Every row gives one point. To make a cloud, some directions were put in groups of two or more. Within a group, all points are equally far from the middle, so they leave a hole (a ring in 2 directions, a hollow ball in 3). The other directions are filled evenly. Then the cloud was stretched, turned, moved and blurred a little. Count the holes, and give their numbers of directions, smallest first.

Cloud (14 x 2):
[[ 16  48]
 [ 49   1]
 [ 10 -38]
 [ 12 -37]
 [ 34  46]
 [-11 -23]
 [ 30 -30]
 [-15   6]
 [ 30 -30]
 [  0  38]
 [  5  41]
 [ 29  48]
 [ 10 -37]
 [ 10 -38]]
Holes: 1 (2)

Cloud (20 x 3):
[[  1 -16  32]
 [ 32  22 -47]
 [ 22  14 -47]
 [  7 -39  -6]
 [-61 -22  36]
 [-29  25  11]
 [-16 -33 -34]
 [ 25 -14 -42]
 [ 24  39 -32]
 [ 15  31 -37]
 [  0  -7  31]
 [-53 -27  37]
 [-29  28  -3]
 [ 12  10 -48]
 [ 35  39  12]
 [ 15   2  31]
 [-55 -52  20]
 [ 26  29  22]
 [-45  15 -30]
 [ 11  -9  31]]
Holes: 1 (2)

Cloud (55 x 6):
[[-29  29  -3 -39  29 -12]
 [ 47  -1 -10   3 -49 -18]
 [ -1 -39 -63 -19 -25 -42]
 [ -9  23 -22 -33  33  19]
 [-12 -88 -19 -31 -19  -4]
 [  0   8   0 -30 -59   2]
 [ -8  15   0 -49   7   0]
 [-19 -12  -4  45 -56 -35]
 [ -1 -46  -8  27 -42 -48]
 [ -9 -68  21  10 -55 -19]
 [ 12  19  25 -19  16  43]
 [ 35  15   3  -8  27  20]
 [  9  -2 -39  21 -28 -26]
 [ -9  28   2 -16  22  -1]
 [ -9 -35  39  -8   9  20]
 [  7  -6 -22  -8  11 -17]
 [ 47 -31  -2  34 -44   1]
 [-44 -20 -22   5  -6  40]
 [ -8 -48  16 -68 -26  -9]
 [-43  24  -2  16  15  16]
 [-43  23 -24   7  20  -4]
 [-18  10 -50 -59  -9  20]
 [-33 -16  26 -60 -22 -40]
 [  6 -48  10  15   5   6]
 [-15  15  26  -5 -46  20]
 [ 59  26  13 -57  28 -20]
 [ 20 -26 -28   9 -67  18]
 [ 20 -17 -21  21 -61  46]
 [  7 -67 -25 -21 -12  33]
 [ 32   7   2   8 -61 -21]
 [ 22 -47 -60 -36   3  10]
 [-63 -49  28 -24 -39 -17]
 [  1 -54 -23  18  -1  39]
 [ -6 -25 -57  27 -69  24]
 [ 82  -5  -8   8 -24 -32]
 [ 32 -28 -20 -38   3   7]
 [-30 -18 -38 -37 -20 -31]
 [ 30  -8 -18 -31  32  -7]
 [ 12 -12 -65 -19  25   1]
 [-39 -31  49  -8 -38  -8]
 [-17 -48 -29 -42   2 -34]
 [-14 -21 -25 -35 -16  50]
 [ 39 -34 -16  26 -51  19]
 [ 38  54 -54  -3  28  13]
 [ -9 -27   0 -37  -4 -20]
 [ 17   9  -1 -10  34  25]
 [-64   9  14  -5 -19  -4]
 [ 10  -7 -50 -39  22   8]
 [ 31  25 -34  11  -9 -12]
 [  9   8 -12 -48  41  16]
 [-12  36 -15 -25   6  12]
 [ -3 -56   4   7 -28 -28]
 [ 52 -15 -34  -6  17 -39]
 [-39 -30   9  -6  32 -22]
 [ 63 -38 -23   3 -45  -8]]
Holes: 0
